Every row gives one point. The window is the flat piece filled in between its corners: a triangle in 3 columns, a solid with four corners in 4, and so on. A path goes straight from each point to the next, and from the last back to the first. List the points from which the path goes on through the window.
In the rows, 128 means zero.

Window (3 x 3):
[[128  99 126]
 [110 173 173]
 [157 101 115]]
Path:
(1): [112 167 152]
(2): [114 128 113]
(3): [136 114 177]
(4): [110 131 182]
(5): [113 144 138]
(6): [112 123  97]
(7): [136  94 141]
(8): [147  77 150]
(9): [114 120 111]
(10): [142  95  70]
(11): [153  84 137]
(12): [143  75 158]
(13): [125 126  96]
(14): [137  91  69]
(15): [173  71 142]
(16): [122 133 188]
Through the window after points: 2, 6, 8, 12, 16

Window (3 x 3):
[[162 113 110]
 [ 71 111 172]
 [100 145 123]]
Path:
(1): [ 47 102 127]
(2): [110 105 128]
(3): [133 131 166]
(4): [113 116 160]
(5): [ 75  84 122]
(6): [152 104 104]
(7): [170 146 140]
(8): [154 137 157]
(9): [126 104 116]
(10): [117  78 104]
(11): [172 156 132]
(12): [176 147 121]
(13): [137 104  89]
(14): [134 108  91]
(15): [140 150 114]
(16): [ 72 137 174]
Through the window after points: 2, 6, 8, 10

Window (4 x 4):
[[160 106 103  99]
 [145 108  69 140]
 [126 148 209 133]
 [118  98 125  99]]
Path:
(1): [124  94 147 130]
(2): [155  94 181 129]
(3): [129 152 149  86]
(4): [122 156 118 104]
(5): [183  80 137 136]
(6): [149  69 108 124]
(7): [145 145  74 119]
(8): [117 148 109 110]
Through the window after points: 6

Window (6 x 6):
[[140 116 104 188  78 117]
 [101 102  85 148 116 117]
 [161  87 162 130 158  93]
 [132 153 161 128 223 160]
 [ 65 114 140 140 116 123]
 [156 148 155  96 175 140]]
Path:
(1): [ 98 143 125 147 124 122]
(2): [ 92 160 100 152 154 111]
(3): [134  95 133 146 130 191]
(4): [112  79 138 155 133 170]
(5): [ 82 145 126 147 127  94]
(6): [117 164 140 158 177  87]
(7): [142 101 132 133 146 186]
(8): [125  94 107 186  88 132]
(9): [121 123 106 185  87  86]
(10): [107 141 137 127 155  85]
(11): [113 110 143 124 150 140]
(12): [115  81 121 139 115 156]
Through the window after points: 6

Window (6 x 6):
[[131 107 149 167  70 129]
 [107 106 153 104  81 119]
 [119  84  87  88  97 141]
 [106 165 115 162 154 147]
 [157 146 160 140 152 128]
 [183 136 144  97  86 114]]
Path:
(1): [161 135 164 147 115 177]
(2): [143 141 125 142 132 109]
(3): [153 111 134 131  95  84]
(4): [130 131 161 117  70 174]
(5): [107  92 109 124  77 183]
(6): [112 118 121 109  94  68]
(7): [137  93 154 132  72 105]
(8): [144 113 159 119  61 147]
Through the window after points: 3

Window (8 x 8):
[[182 121 162 131  43 121 157  90]
 [108 130 112 159 169 125  85 108]
 [104 118 107 112 170 123 132 123]
 [224 126 127 169 187 158 103  82]
 [122  84 134 125 202 112  87 105]
 [ 89 135 157 173 201 117 153 102]
 [ 94 160 186  94 100 113 149 107]
 [117 152 165 129 143  74 148 130]]
Path:
(1): [123 148 166 157 154 131 141 131]
(2): [137 133 179 146 143 120 133 146]
(3): [111 140 136 133 134 106 136  52]
(4): [100 150 131 118 140 112 136  61]
(5): [114 140 173 118 128 119 141 130]
(6): [132 125 154 155 151 164 105 164]
(7): [132 132 127  87 131  71 137  59]
(8): [146 147 137 137 156 101 132  61]
(9): [144 113 173 171 152 146 109 134]
(10): [116 152 161 137 125 120 148 143]
(11): [117 152 156 122 135 101 148  88]
(12): [114 149 142 132 131  98 148  85]
Through the window after points: 4

Window (9 x 9):
[[134  46 120  94 144 122 106  57 125]
 [ 97  69  78 153 144 133 132 105 150]
 [114 117 109 146 110 157 173  90 119]
 [127  92 134 128 157 132 182 122  97]
 [117 127  93 112 115 129 167 140 135]
 [123 178 138 157 143 177 122 176 132]
 [114 147 136 148 134  98 168 113 112]
 [183 167 100 184 133 167 103 179 123]
 [ 99  16  97 152  64 130 113 113 151]]
Path:
(1): [ 96 136  87 159 125 140 149 131  81]
(2): [151 106 143 140 122 150 156 138 182]
(3): [123  63 103 147 115 130 148  99 147]
(4): [ 85  77  82 142 112 122 133 105 104]
(5): [104  64  77 122 108 131 102 128 106]
(6): [113  64 122 184 109 140 159 100 185]
(7): [128 103 108 159 138 142 148 112 175]
(8): [102  96  93 145 136 141 131 120 122]
(9): [129 121  82 157 128 135  73 154  75]
(10): [180 137 127 169 123 170 159 142 177]
(11): [133 118 114 155 123 148 157 122 155]
(12): [ 97 112  94 159 105 134 141 141 103]
(13): [ 90  95  88 153 116 131 142 131  86]
(14): [143 107 133 138 130 132 152  92 178]
(15): [139 136 131 152 118 126 179 123 154]
(16): [ 79  97  99 128 131 114 120 103  70]
Through the window after points: 5, 7, 9, 13, 15

Window (11 x 11):
[[132 185 135 135 150 152  55 164 183 113 110]
 [ 77 170 101 143  44 120 144  80 127 120 105]
 [ 80 102 138 103 170  71 157  88 142  95 110]
 [ 97  84 115 147 129 153  71 141 127 149 172]
 [ 92 196 169 154 130 124  83 110 106 124 167]
 [158 112 134 115 101 127 128  94 116 141 119]
 [141 111  64 172 101 113 139  92 109  83 134]
 [104 119 120 105 182 104 201 107 117 137 132]
 [173  87 109 154 128 109  58 116 151 226 158]
 [ 47 116 136 140 158 175 158  56 174 127  59]
 [118  80 138 191 125 103 154 151  97 123 167]]
Path:
(1): [ 96 111 114 123 143 124 113  89 108 148  63]
(2): [ 84 122 100 137 157 122 125 124  82 140  96]
(3): [108 114 126 161 104 121 125  94 190 115 175]
(4): [140  95 130 128 126 116 110  88 171 152 188]
(5): [125 111 116 145 139 111 102 113 126 167 102]
(6): [104 142 129 129 156 102  91 134 116 118 103]
(7): [113 139 137 128 141 131 122 112 180 111 131]
(8): [118 117 142 141 135 135 130 100 175 113 153]
(9): [115 135 114 136 132 134  97 129 122 134 109]
(10): [ 72 112 105 155 156 141 114 134 112 130  64]
(11): [113  99 116 129 128 123 139 102 153 126 137]
(12): [ 90 126 133 143 138 134 144  94 168 124 127]
Through the window after points: 4, 6, 8, 12

Window (11 x 11):
[[137 112 121 157 182 148 131 185 119 115 138]
 [ 85  92  92 124 139  92 124 142 108 159 143]
 [132 154 193 125  57 139 120 129 200 186 114]
 [159 101 220 142 118 163 124 108  31  90  99]
 [108 151 109 166 108 128 124 138 146 111 132]
 [120 126 164 176  89  71 150 133 127 128 115]
 [126 128 201 131 153 158 169 106 122 113 114]
 [193 115 135  94  92 161 146 112 118 163 101]
 [159  84 126 136 177  90 104  54  99 144 110]
 [179 154 197 110 165 149 133 104  56 118  96]
 [112 126 159 163 185 175 174 105 111 233 158]]
Path:
(1): [145 118 168 148 121 134 139 128 111 136 166]
(2): [107 135 138 142 126 137 142 142 125 135  92]
(3): [130 120 159 129 149 174 138 119 103 177  58]
(4): [155 127 158 148 135 122 145 114 101 151 176]
(5): [141 127 129 144 143 121 133 128 121 111 164]
(6): [113 116 135 165 133 136 120 135 125 157  54]
(7): [123 113 149 150 148 143 121 134 105 128  47]
(8): [183 152 170 108 123 138 143  96  90 133 166]
(9): [153 103 139 129 163 131 139 125  83 102 200]
(10): [129 129 146 160 159 139 137 108 107 163  53]
(11): [112 116 129 142 170 124 117 120 126 167  72]
(12): [159 103 147 143 155 120 131  90 101 140 146]
(13): [145 126 152 142 127 129 125 119 122 145 143]
(14): [109 115 142 127 121 121 128 130 127 190  73]
(15): [104 122 154 168 138 125 132 132 125 131  88]
(16): [158 139 176 132 113 104 137 114 118 127 185]
Through the window after points: 5, 7, 11

Window (12 x 12):
[[ 97 136  88 140 176 107 206 114 146 157  96 134]
 [154 129  85 111 118 120  90  64  91  90  87 152]
 [127 102 138 108 150 150 148 129 133 164 135 146]
 [114 136  98 144 100 181 187 137 134 155 103 105]
 [ 89 146 105  97 138 164 205 106 171 157 139 161]
 [131 160  98 107 133 115 209 150 149 149 144 124]
 [157  82 145 143 108 133 150  77 195  75 108 153]
 [120  81 158 107  77 138 137 114 131  65  77 166]
 [123 143 160  90 146 137  71  73 105  67  95 115]
 [ 91 138  84 161 138 144 178 146 139 126 149 148]
 [149 117 132 106 155 140 141  57  73  68 114 134]
 [ 90 105  79  79 158 148 179 132 149 144 146 100]]
Path:
(1): [116 124 125 110 123 125 158  86 125 120 136 140]
(2): [ 90 153 130 132  79 129 133  88 121 143 148  96]
(3): [127 121 101  91 175 154 190 123 156 117 108 173]
(4): [116 127 125 110 152 151 153 122 137 105 109 144]
(5): [107 120 122 104 125 119 156  89 127 131 128 100]
(6): [ 98 115 146 117  98 126 148  96 101 127 111 147]
(7): [138 117  94 114 134 177 162 137 173  92  98 116]
(8): [131 123  88 110 127 140 147 195 156  83  53 131]
(9): [111 110 143 106 127 129 160  57 125 121 147 152]
(10): [108 115 115 133 125 131 180 112 138 133 137 126]
(11): [147 141  86  95 161 179 184 137 150 137  89 190]
(12): [119 128 107 101 172 183 179 120 141 131 107 147]
Through the window after points: 2, 6, 12

Window (14 x 14):
[[101  74  96 125  62 126 154 208  38 208 171 124 105 118]
 [193  86 144 112 106 160 173 173 155 113 174 102 115 114]
 [100 191 121 100 127  91 108 101 156  99 103 123 132 146]
 [119 111  82 121 120 161 141 127  60 194 163 111  44  97]
 [ 83 131 169 107 167 138  72 127 115 126 101 111 145 131]
 [ 87 150 118 139 127 123  90  83 166 123  20 121 134 118]
 [149 171 187 105 127  93  96 125 128 101  56 107 120 108]
 [133 137 138 148 129 120 119  91  85 103  97 137 152 136]
 [161  62 145 107 117  89 125 130 146  96 169 118 106  76]
 [137 148 112 129 127 117  42 129 127  93  74 118 120 150]
 [ 90 139 121 118 139 102 134 141 112  53  49  93 117 150]
 [ 95 129 107 171  90 150 136 181  78 142 173 113  92  75]
 [ 83 135 154 144  87 130 102  99 122 114  94 119  76 161]
 [156 108 148 112 133 120 154 165 161  73 119 191  88 113]]
Path:
(1): [113 133 132 161 145  85 118 125 145 110 125 103 101 157]
(2): [119 128 144 115 100 132 109 133 123 109  86 130 119 111]
(3): [123 124 117  93  89 143 116 141 125 101 138 115 128  97]
(4): [131 128 128 168 140 107 138 123 113 152  95 121  72 123]
(5): [125 139 154 152 137 106 124 138 117 117 111 135 124 145]
(6): [133 117 119 104 109 133 127 116 110  96 104 106 124 109]
(7): [111 153 129  78  69 141  91  88 126 127  98 126 132 129]
(8): [125 113 140 144 149 105 131 148 126 109 106 119 104 133]
Through the window after points: 5

Window (14 x 14):
[[151 111 126 125 153  72  43 116 115 114 124 121 115  78]
 [123  92 113 155 120 110 138  82 169 140 162  67 107 114]
 [ 77 146 133 164 147 104  87 135 152 130 105 129 176 166]
 [139 195 117 107 128 128  92 101 168 178 146  81  88 114]
 [ 97  94  97 113 162  69 174 138 122 113 121 135 122 134]
 [121 150 177  93 122 124 106 128 142 108  94  74 113 126]
 [149  71 171  88  89 129 158 135  58 176 102 108  90 151]
 [126 193 147 102 151  89 110  64 133 108  96 126 147 134]
 [168 162 116 146 189 156  79 139 128 114 136  84 151 123]
 [137  63 117 148 149 113  69 135 105  81 153 188 122 130]
 [103 106 116 141 156 141 132 127 129 153  96 140 117 115]
 [203 106 125 106 118  93 100 125 176 139  76 107 126 129]
 [ 94 132  86  59 116 133  98 133  85 163  93 176 166 100]
 [109  82 140 172 129 105 165 152 160 151 140 175 172 127]]
Path:
(1): [158 138 118 141 123 108 118 125 142 108  99 113 111 123]
(2): [122 115 156 107 164  98 111 105 146 151 136 101 136 144]
(3): [113 122 130 111 163 123 116 109 132 144 127 122 126 120]
(4): [123 121  82 165  92 137 108 174 111 141  50 167 143 114]
(5): [176 128 101 154 115  68 139 163 101  80  64 133 136 105]
(6): [ 93  97 153 108 164 126  84  92 138 148 144 138 137 134]
(7): [139 109 132  83 182 115  53 102 125 174 133 138 155 124]
(8): [114 155 116 145  91 120 165 165 107  89  78 138 128 126]
Through the window after points: 3
